Each row is a point. The points of each table are mixes of a few directions, plus a little noise. Count the directions of each table, and those that both share. Where both have some left over, give the other angles between the two spaces (their principal angles), to ten degrees, smallest first.

First:
-69,5
27,-2
-14,1
55,-5
Second (7 x 2):
69,-6
-39,3
37,-3
-62,5
37,-3
-48,4
6,-1
Directions: first 1, second 1, shared 1

First (5 x 4):
5,-15,-48,-41
-14,48,41,30
-35,19,16,-30
3,2,-27,-20
42,-54,18,61
Second:
9,12,-16,1
-37,23,23,-26
48,-34,-27,35
-14,-60,52,11
-6,-2,9,-3
-29,-14,39,-10
-34,53,0,-33
64,26,-80,24
Directions: first 3, second 2, shared 2

First:
2,2,-6,0,-1,-3,11,-11,8
-2,0,8,-1,2,5,-16,14,-11
-7,-1,30,4,6,19,-60,59,-40
-10,-3,37,3,8,24,-76,73,-52
-7,-2,28,4,5,19,-56,53,-38
14,2,-52,-5,-10,-34,106,-103,73
7,1,-27,-3,-5,-17,56,-55,38
4,0,-17,-2,-3,-11,36,-35,24
Second:
-8,-2,30,3,6,20,-61,60,-42
-6,-1,22,2,4,15,-46,44,-31
-7,-2,29,3,6,18,-58,56,-41
-7,-2,29,3,6,18,-57,55,-38
14,3,-53,-4,-11,-35,108,-104,74
7,2,-28,-2,-6,-18,56,-55,38
1,0,-1,0,0,-1,4,-3,2
11,2,-43,-4,-9,-28,87,-84,59
-3,0,13,1,2,8,-26,25,-17
-1,0,4,1,1,2,-6,6,-5
Directions: first 1, second 1, shared 1

First, 8 rows:
-42,48,3,-53,-5,41,-47,-1,13,-32,-26,2
52,-25,2,42,-10,-1,23,-41,-37,-46,15,-59
46,-18,23,25,-4,-11,12,-26,25,-3,36,-7
65,-33,-4,39,-5,4,55,-2,2,6,9,-2
-37,14,28,39,-5,-55,30,53,18,63,14,16
-96,-6,-13,-14,30,-35,-39,61,38,77,17,30
-10,16,-13,-53,5,-5,-29,-21,-37,-7,-32,44
22,4,-26,-25,-5,61,-6,-22,-22,-58,-32,-23
Second:
19,-50,46,-14,-14,-7,55,10,72,50,30,-52
-31,72,-67,21,20,11,-79,-16,-103,-72,-44,75
-7,17,-15,4,5,2,-18,-3,-24,-17,-11,18
2,-4,3,0,0,0,3,1,4,2,3,-4
-22,57,-52,15,15,8,-62,-11,-82,-58,-35,60
16,-36,34,-10,-10,-5,40,8,52,37,23,-39
16,-37,36,-10,-10,-6,42,7,56,38,24,-40
13,-28,26,-9,-7,-4,31,6,41,27,17,-29
-4,9,-9,2,3,1,-9,-2,-13,-9,-5,9
Directions: first 6, second 1, shared 0; angles 40

First, 11 rows:
13,-103,49,-68,-58,26,-130,38,47,-103,-27,68,18,97,-29,69,-33,-69,-2,-20
-4,31,-15,20,18,-9,41,-11,-14,33,8,-21,-5,-30,9,-22,10,21,0,7
-3,26,-12,16,15,-7,32,-10,-12,26,6,-17,-5,-24,7,-17,8,17,0,6
5,-42,20,-28,-24,12,-53,16,19,-43,-11,28,8,41,-12,29,-14,-29,0,-8
-7,49,-23,32,28,-12,62,-18,-23,49,13,-33,-9,-46,14,-33,16,34,1,10
-3,29,-14,19,16,-7,37,-11,-13,30,8,-19,-5,-27,8,-20,9,20,0,6
13,-102,48,-67,-57,26,-130,38,47,-103,-27,68,19,97,-29,70,-32,-69,-2,-20
-6,46,-22,30,26,-12,59,-17,-21,47,13,-31,-9,-44,14,-31,14,31,1,9
-3,26,-12,18,15,-7,32,-10,-12,27,7,-17,-5,-25,7,-18,9,18,0,5
-4,33,-15,22,18,-8,42,-12,-15,34,9,-22,-6,-32,9,-22,10,22,0,7
-1,7,-3,4,3,-2,9,-2,-3,6,1,-5,-2,-6,3,-5,2,4,0,2
Second, 8 rows:
48,51,-46,6,22,-13,3,12,-56,74,34,-36,66,30,-24,-17,41,108,57,15
-58,54,-12,0,29,19,24,6,-19,-29,16,14,-47,-71,8,-48,24,2,-21,-4
-20,69,58,1,34,-38,18,-49,30,-43,-12,30,-17,-43,-34,-20,13,-17,-33,-46
-2,-105,4,-5,-49,26,-23,19,32,-19,-25,3,-22,32,36,44,-49,-73,-15,18
22,-22,66,-2,-12,-37,-11,-42,58,-30,-34,21,7,24,-20,35,-27,-53,-25,-33
-1,-40,-12,-2,-19,18,-9,17,0,1,-3,-4,-7,13,18,13,-15,-16,2,15
34,-41,-60,2,-21,25,-14,43,-41,60,20,-37,38,48,19,14,1,50,46,41
-24,32,4,0,16,1,11,-5,-4,-16,5,9,-19,-33,-3,-21,11,1,-11,-8
Directions: first 1, second 3, shared 0; angles 40
